Each wall is flat, endless, passes through zero and stands at right angles to its row. A trip goes straight from one point to another. Which walls does it cross, in order?
In the rows, 128 means zero.

Walls:
(1): [ 91 134]
(2): [128  71]
(3): [177  96]
Trips:
[ 97 149] to [79 98] -> 2
[ 94 133] to [185 178] -> 1, 3
[ 76 149] to [198 126] -> 1, 3, 2
[169 102] to [101 166] -> 2, 3, 1
[ 67 136] to [128 115] -> 2, 3, 1
[ 78 151] to [115 124] -> 2
[ 76 165] to [159 135] -> 1, 3
[143 115] to [115  78] -> 1
[115 166] to [ 95 187] -> none

Walls:
(1): [ 88 132 102 181]
(2): [ 65 109 146 112]
(3): [143 103 168 100]
(4): [103  60 165 186]
(5): [120 164 196 129]
(6): [108 110 139 116]
Trips:
[ 83  90 118 168] to [140  96  85 146] -> 2, 6
[141  66 148  64] to [ 78  80  89 146] -> 1, 3
[123 116  53 153] to [233 121  95 163] -> 1
[ 95 169  99 100] to [ 80  62 149 170] -> 6, 4, 3
[ 93 101 176  56] to [145  81  80  70] -> 4, 5, 2

Walls:
(1): [144 126 132 178 205 175  76 141]
(2): [ 79  89 153 143  84 152  90  95]
(3): [161 128 121  71 137 137  88 175]
Trips:
[130 179 163 152 163 144  72 114] to [128 133 147 106 128 150 125  83] -> 3, 1
[ 78 139 124  92  87  85 132 182] to [108  81 143 121 140 131 108 158] -> 1
[160 149  67 165  68 166 151 142] to [164  98  99  80 155  37  41 139] -> 3, 1
[123 202 175 109 134 106  85 200] to [161 138  81 120 144 156 139 119] -> none
[147 101 123 109 153 115 185 175] to [ 94 176 108 121 207 103 103 190] -> 1
[ 36 122  61 143 107 109 168  75] to [ 89 143 102 113 129 138 103 240] -> 3, 2, 1
[128 107 105 110 115 138  46 147] to [113  83 125 106 180 137 144 146] -> 2
[107 153 138 168 101 147 135  97] to [157 171  72 161 194 169 117 134] -> 1, 2, 3
[108  79 168 127 201  54 184 176] to [111 130  92 118 151 155  66  64] -> 1, 2, 3

Walls:
(1): [ 99 138 125 245 128 200  59 139 116  95 127]
(2): [144 160 219 171 174 129 184 201 183 114 132]
(3): [135 160  89 104 190 100 107  97 131 112 194]
(4): [126 168 175  78  71 138  46 112 152 174  75]
(5): [ 57 177 107 153 105 126 149 137 119 159 192]
(6): [199 160 144 120  89  71 130  95  93 156 138]
(7): [152 150 134 165 132 118 136 113 141 182 158]
(8): [143 154 109  95  83 183 103 157  88  98 216]
(9): [117 118 125  86 105 106 149 135  90 119 156]
Trips:
[133 152 139  72 151 180 147 110 150 142 126] to [136 158 119  68  69 198 151 147 221 114 121] -> 3
[170 149 190 144 138 120 153 152  88 152 213] to [162  85 136 122  90 127 113 112 101  83 152] -> 5, 2, 7, 1, 3
[100 158 118  70 132  79 181 168  94  77 127] to [128 110 152 112 145  48 144 106 199 136 225] -> 7, 8

Walls:
(1): [120  68 172 177 184 120 133 146 167 146 143 146 106 126]
(2): [105  96  71 134 115 130 168  54 162 180  41 171 165 129]
(3): [111 140 147 141 132 113  39  56 113 111 149 163 164 214]
(4): [ 53 151 121 117 131  62 153  59 158  79 142 185 114 125]
(5): [184 155 156 159 116 161 125 112 121 109 132 174 121 168]
(6): [123 124 123  33  93 191  51 135  88 120 122 162  70 155]
(7): [ 81 228 165 135  69 180  99 134 104  86 199 132 108 107]
Trips:
[ 51 157 147  56  64 138  64 184  93 124 102  71 128  88] to [131 111  96 160  85  73 157 132 112  92 177 130 160  73] -> 4, 6
[ 82 103 141 156 157 156 135 143  72 150 127 205 164 157] to [122  42 151 132 102 129  90  79 106 130  84 148 126 137] -> none
[119 129  92 153 129 154  92  75 175 135 134 116 173 129] to [ 85 185  96 181  86 146  91 152 121 138 142 116  95 135] -> 7, 5, 6, 2, 4
